Each row of a before or after table is a point. One or more steps were done to the points. Then noise was added and the rows were shuffled. The steps act on columns, c1 being the first. Write out the steps. A step turns or swaps two columns, mirrors them in a line or flattens them onto one, adds a multiple of one to another, or multiplies or shifts one. Angles are multiples of 10 degrees, from the lower column toward the higher: turns from -170 to 170, lines from 10 to 170 but not 90. Use the fewest steps. Two steps may share a column if one is a turn and the other turns, adds or multiplies; they go together, in the order done. Otherwise the lowest column goes first.
In the rows, 128 means zero.

Before, 8 rows:
[[139 123]
 [122 127]
 [167 124]
 [102 131]
 [ 78 134]
 [102  67]
 [ 89 160]
 [103  58]]
After:
[[128 168]
 [ 56  97]
 [134  76]
 [166  93]
 [128 123]
 [130 101]
 [125 142]
 [ 73  98]]
Steps: swap c1 and c2

Before (13 x 4):
[[102 109 140 140]
 [135 105 114  96]
 [154 161 139 121]
 [135  80 164 145]
 [102 115 166  86]
 [ 61 111 111 176]
 [ 88 164 108 192]
 [140 111 156 127]
 [146 121 114 186]
 [161  68 156 135]
 [124 100 119  67]
 [101 168 105 148]
 [196 147 166  64]]
After:
[[116 115 104 110]
 [ 66  81  99 114]
 [132 171  80 114]
 [153 130 116 112]
 [119 191 136  99]
 [156 134 137 160]
 [158 114 104  80]
 [123 162 144 105]
 [132  70 150 121]
 [ 86  64 117 163]
 [ 91 105 128 167]
 [208 193 143 149]
 [172 121 128  69]]
Steps: mirror c1 and c3 in the line at 20 degrees; turn c2 and c4 by 90 degrees

Before, 12 rows:
[[ 67 151 171 126 106  88  87  50]
 [153 175 118 130 110 125 100 102]
 [219  76 143 106  77 161 148 135]
 [178 216 121 124 102  84 114  99]
 [ 70 139 121 128 192 133 123 144]
 [195 166 108 194 101 124 131 133]
 [126 119 116 142 116  85 109 107]
 [152  65 175 140  74  70 156 136]
 [121 176 118 125 127 139 131 125]
 [100 126 113 111 148 121 144  83]
 [109 151 102 145  74 105 122 124]
 [131 137 134 146  94 129 152 102]]
After:
[[154 192 125 125 127 121 105 100]
 [136 143 150 145 124 123 157 102]
 [ 66 142 100 129 135 133 125 145]
 [220  65 160 100 112 175 146 133]
 [196 178 123 191 135  92 133 132]
 [122 118 122 142 127  77 101 105]
 [ 66 152 175 124 119  84  91  44]
 [153  45 189 143 110  65 157 130]
 [124 181 122 129 128 141 126 125]
 [173 239 128 130 123  84 116  97]
 [100 128 108 108 136 134 149  80]
 [103 157 122 149 129 100 125 116]]
Steps: multiply c2 by 1.3; flatten c3 and c5 onto the line at 160 degrees; add -0.5 times c4 to c6

Before:
[[100 192  88 153 148  92 129 110 109 130 139]
 [100 151 101  62  71 164 103  74 150 144 105]
 [134  85  85 136 142 121 139 111 149 171 107]
 [146 101 114  64  63  82 114 142 157 168 188]
 [111 146  91  60 105 114 101 171  93 111 117]
 [ 95 149 156 161 155 142 195  99 145 177 142]
 [154 132 129 140  97 100 120 104  82 176 185]
 [134 124 101 162 131 174 182 105 100 117 169]]
After:
[[109 124 116  65  44  86 112 112  89 166 160]
 [ 98 159 125 148  81  95 115 113 162 178 172]
 [158  98  98 101  81 160 102  45 127 140  88]
 [121 156  97 174 115 178 178 124 137 116 169]
 [127 136  87 148 152 117 136 116  80 175 115]
 [157 101  87 156 145  92 130 127 189 125 145]
 [145 141  91  49 106 117 103 130 165 111 106]
 [160  99 154 175 147 140 198 121 128 180 153]]
Steps: multiply c1 by -1; turn c2 and c9 by 130 degrees; turn c4 and c8 by 30 degrees; turn c5 and c11 by 20 degrees

Before (8 x 14):
[[131 142 116 161 140 128 107 100 171  94 136  92 110 133]
 [132  87 127 113 196  91 144 119 151 121 153  71 152 127]
 [146 138 121 193 164  83 109 101 145  92 125 108  54 141]
 [142 142 176 160 127 151  76  78  79 161  93 171 137 114]
 [158 139  73 157 135 182 127 135  92 109 103 128 104 200]
 [100 123 180 103 160 166  59  57  61 196 153 161 168 149]
 [105  75 122 127 140  98  76 185 134 116 133  86 118 135]
 [110 142 117 164 161  54 128 117 153 131 162  90 137 116]]
After, 8 rows:
[[146 137 175 144 138 108  77 114 184 158 112 134 137  77]
 [112 112 118 168 158 165 133 115 116 131 191  51 140 118]
 [104  86 125 128  99 141  80 139 120 123 150  46 119 187]
 [135 126 115 173 148 131 109 138  99  94 125  49 114  99]
 [102 100 176  80 141 126  58 155 182 196  89 122 173  54]
 [145 105 119 198 159 140 115 143 134  91 172  62  57 102]
 [158 128  69 144 139 102 127 200 167 106  87  89 105 136]
 [129  48 130 125 141 152 144 130 103 119 156  27 148 124]]
Steps: turn c2 and c5 by 50 degrees; mirror c4 and c9 in the line at 10 degrees; multiply c11 by 0.4; turn c6 and c11 by -110 degrees; swap c8 and c14; shift c12 by -40

Before:
[[162 109 123 139 103 122 106  98 117 121 141 137 146 101 116 102 107 152
  124 106 114 142 127 135]
 [126 176 126 124 125 128 135 140 133 136 121 128 133 123 161 133 136 128
  120 117 112 128 131 151]
 [127 145 121 129 128 160 121 133 122 150 109 146 144 123 159 131 121 144
  152 120 129 148 133 141]
 [120 150 130 101 121 128 124 155 138 166 125 146 129 127 145 155 137 126
  116 123  99 159 114 139]
 [141 124 125 144  78 118  81  96  99 133 101 128 142 113  99  81  95 151
  110 141 109 136 143 147]
 [116 127 119 108 119 138 149 126 145 177 116 116 113 168  96 139 105 113
  113 110  96 105 159 148]
 [134 145 121 124 112 140 129 137 132 139 125 130  95 114 146 150 154 117
  143 132 144 163 131 156]
 [ 90 115 152 131 152 160 196 137 144 165 124 128 112 142  96 146  94 120
  114 110  85 101 188 154]
 [159 152 130 107 141 145 143 158 124 142 128 146 108 121 148 140 143 138
  131 136 127 136 131 151]]
After, 9 rows:
[[159 155 130 156 123 128 143 160 124 141 129 146 148 132 149 142 144 137
  131 134 126 141 135 149]
 [140 123 125 110 172 126  82  94 101  82 101 129 119 148 100 132  95 149
  108 143 110 100 159 147]
 [134 144 120 138 162 124 129 137 131 151 125 129 161 136 146 138 153 118
  142 132 145 146 135 155]
 [126 177 128 133 128 131 136 140 135 132 119 127 125 133 161 137 135 128
  120 114 111 127 133 151]
 [ 90 115 152 146  93 102 196 139 145 145 123 129 144 114  96 165  93 119
  115 110  85 121 248 152]
 [119 126 120 154 119 134 149 127 145 137 117 116 136  85  97 177 105 112
  115 111  95 105 190 145]
 [162 108 124 116 157 124 105  97 115 102 142 136 114 159 115 122 106 153
  125 105 114 126 125 135]
 [127 145 120 147 142 104 121 132 123 129 108 145 114 138 157 149 120 145
  153 120 129 145 136 142]
 [119 151 130 148 152 144 125 156 137 154 126 145 127 130 147 169 139 125
  117 124  98 146 101 139]]
Steps: turn c4 and c6 by -140 degrees; mirror c5 and c22 in the line at 70 degrees; swap c10 and c16; turn c13 and c14 by 170 degrees; multiply c23 by 2

Before (11 x 48):
[[151 160 138 103  88 144  90 151 140 138 124 122 117 120 154  99  91  83
  170 144 102 128 120 139 150 156 108 158  84 101 134 149 137 166 100 161
  136  96 122 102 155 155 142 196  80  96 122  88]
 [108 171 129 181 107 100 151 131 117 128 167 119 113 138 112 162  81 145
  132  93 136 103 127 128 171 125 148 123  98 143 155 171  75 102 186 141
  133  85  92 119  97 115  98 129 154 139 127 124]
 [187  99 121 161 156  82  86 179 125 105 100 130 159 112 104 155  90 102
   92 103  97 166 101 138  90  74 144 162 129 149 109 141  97 108 126 145
  130 134 123 117 160 124 172 129 141 164 178 110]
 [129 150  79 164  87 110 108 162  98 144 119 127 109 103 112 150 128 102
  128 154 138 135  66  79 133 120 175 126 167 134  79 134 158 103 116  96
  124 107 158 132 103 164  82 118 128 162 162 111]
 [112 167 102 135 125 128  78 124 141 103 108  69 152 146 119  89 128 128
   80 139 123 122  59 148 103 160 148 123 126  79 169 119 103  83  99 134
  134 123 123 133  73 180 167 132 136  82 189 132]
 [132  79 154 112 138 153  71 132 113 166 169  52 140 153  99 136  95 130
   96  97 146 138  94 135 126 143 177 130 130 136 134  97 167  82 133 164
  159 130 122 137 149 104 104 193  71  94 168 107]
 [145 100 151 137 137 111 112 108  86 147 172 144  79  80 159  85  89 129
  146 114 111 112 130 144 117  90  96 104 128 124 119 111 102 112 135 131
  126 146 111 104 117 136 109 178 122 134 140 150]
 [141 106 138 150 115 162 127 139  82 104 146 108 140  62 149 146 159  80
  139 179  88 139 107  98 176 103 148 177  79 117 119 127 150 124 121 115
  148 120 102  99 148  99 155 150 154 168 166 150]
 [111 128 162 114  95 156  70 116 100  94 136 143 138  90 114 101  78 114
  124 148 170 130 133  98 172 143 168 152 154 112 150 165 154 110 184  91
  134 144 147 148 145 126 125 112 153  95 132 149]
 [137  87 156 110  96 135 135 172 136  97 138  71  81 101 177 120 162 137
  108 161  96 140  96 145 140 158 144 132 120 142 162 117 125 124 146  82
  184  97 103 154 118 148 103 142 148 127 134 117]
 [119 102  96 131  73 148 122  96 150  88 154 139 126  78 157 150 135 109
  122 164 115 103 148 117 111 128 115 133  90 147  80 118  85 145 175 135
  149 103 117 174 138  94 144 136 118  94 114 165]]
After, 11 rows:
[[113 171 129 181 107 101 150 114 116 127 169 118 112 139 112 163  81 145
  131  93 135 104 126 128 171 125 148 124 100 144 155 171 179 128 188 141
   84  85  92 119  87 116  98 129 155 138 112 124]
 [154  99 151 137 136 110 110 127  85 147 171 144  79  80 159  85  90 130
  147 115 110 112 130 144 118  90  96 104 129 125 119 111 148 122 118 130
   76 145 112 104 110 135 108 177 124 133 107 150]
 [126 127 162 114  96 156  70 108 100  95 137 144 138  88 114 102  78 114
  125 148 170 129 133  98 172 142 169 152 155 113 149 166 102 104 178  91
   84 144 148 148 130 125 124 111 154  95 132 148]
 [124 159 137 102  88 143  90 162 140 138 123 123 117 120 154  99  92  82
  171 143 102 129 119 140 150 157 109 158  84 100 136 149 122 141 109 162
   87  97 123 101 173 155 142 195  80  96 136  88]
 [122 166 103 134 124 130  78 114 139 105 107  69 151 145 119  90 129 128
   80 138 124 122  58 148 102 160 149 123 125  78 169 119 131 129   8 135
   84 123 124 133  58 180 168 132 135  80  62 133]
 [129  78 155 113 137 154  71 134 112 167 169  51 139 154  99 135  94 130
   95  98 144 136  95 135 125 144 178 129 129 136 134  98  77  78  73 166
  109 131 123 138 115 104 103 194  69  93 102 108]
 [147 103  98 132  74 148 123 101 148  88 154 140 126  77 158 151 134 110
  122 164 115 103 150 116 111 126 116 133  89 148  79 118 174 136 197 136
  100 103 117 174 147  94 144 136 119  94 126 166]
 [101 149  80 166  87 110 108 152  98 144 120 128 110 104 112 150 128 101
  128 155 139 135  66  79 133 120 175 127 167 132  81 134  88 125  64  98
   76 107 157 132  92 164  82 118 129 163 108 111]
 [127  98 121 164 154  82  86 205 126 105  99 130 159 112 105 156  90 101
   91 105  97 164 101 139  90  75 144 162 129 149 108 140 139  93  51 143
   80 134 123 118 140 124 172 128 142 165  71 112]
 [101  86 156 111  95 136 135 162 135  96 137  70  80 102 176 119 163 138
  106 161  96 140  96 144 139 160 144 131 119 140 161 116 128 133 138  83
  134  97 102 155 117 148 104 142 149 128 121 118]
 [129 106 138 151 113 163 126 146  82 106 147 108 140  62 150 148 159  81
  138 180  89 138 107  98 175 103 148 177  79 117 119 128  94 112  63 115
   98 119 103  98 140  98 156 149 154 169  99 150]]
Steps: turn c1 and c8 by 50 degrees; add -1.5 times c47 to c35; turn c33 and c47 by 160 degrees; turn c34 and c41 by 40 degrees; shift c37 by -50
